Each point is reached from the start by the listed moves, each made 0, 1 or 2 times, or once backwards (-1), plus a little noise. Say if it took an odd or an even number of moves. Then give how often each move was made.

Moves:
(1): .27 -.03 .14 -.01 .19 .09
(2): .00 .13 .03 -.02 -.02 -.09
(3): -.07 .00 .26 -.18 -.09 .05
Start: .07 .09 .09 -.02 -.11 .04
Points:
-.12 .41 -.23 .15 -.27 -.28 => even (-1, 2, -1)
.47 .00 .90 -.37 .08 .33 => even (2, 0, 2)
-.06 .11 .63 -.39 -.30 .13 => even (0, 0, 2)
.47 .32 .94 -.44 .02 .16 => even (2, 2, 2)

Moves:
(1): .04 -.02 -.02 .00 -.10 -.02 .08 -.09 -.02 .06 -.04
(2): -.03 -.03 -.03 -.03 .01 -.01 .04 -.02 .02 .04 -.10
(3): -.06 .13 .14 .04 -.02 .01 -.08 -.04 .10 -.05 .08
(4): -.02 .01 .00 .15 .07 -.09 .04 -.06 .11 -.03 .03
(5): -.06 .00 -.03 -.06 .10 .09 .06 -.03 -.03 .02 .01
(6): -.01 -.02 .03 .08 -.07 .09 .03 -.01 .10 .04 .04
(7): .01 -.14 .00 -.06 -.06 -.07 .02 .04 .13 -.03 -.02
(8): .05 .03 .07 .02 .01 .02 .11 .04 -.05 .01 .04
(9): .04 .07 .01 -.09 .07 -.01 -.02 -.03 .01 .03 -.04
Start: .06 .01 -.05 .01 -.06 .02 -.04 -.06 .06 .08 -.05
Points:
.11 -.36 -.15 .23 -.24 -.05 .37 -.09 .26 .19 -.16 => even (1, 1, -1, 1, 0, 1, 1, 1, -1)
.13 -.07 .05 -.20 -.18 .41 .26 -.12 .15 .25 .05 => even (1, -1, 0, -1, 2, 2, 1, 1, 1)
-.09 .13 .23 .15 .07 -.21 -.28 -.19 .94 -.10 .10 => odd (-1, 0, 2, 2, 0, 1, 2, -1, 2)
-.03 .05 .32 .54 -.33 -.20 .09 -.24 .68 -.02 .10 => odd (1, 1, 2, 2, -1, 1, 1, 1, -1)
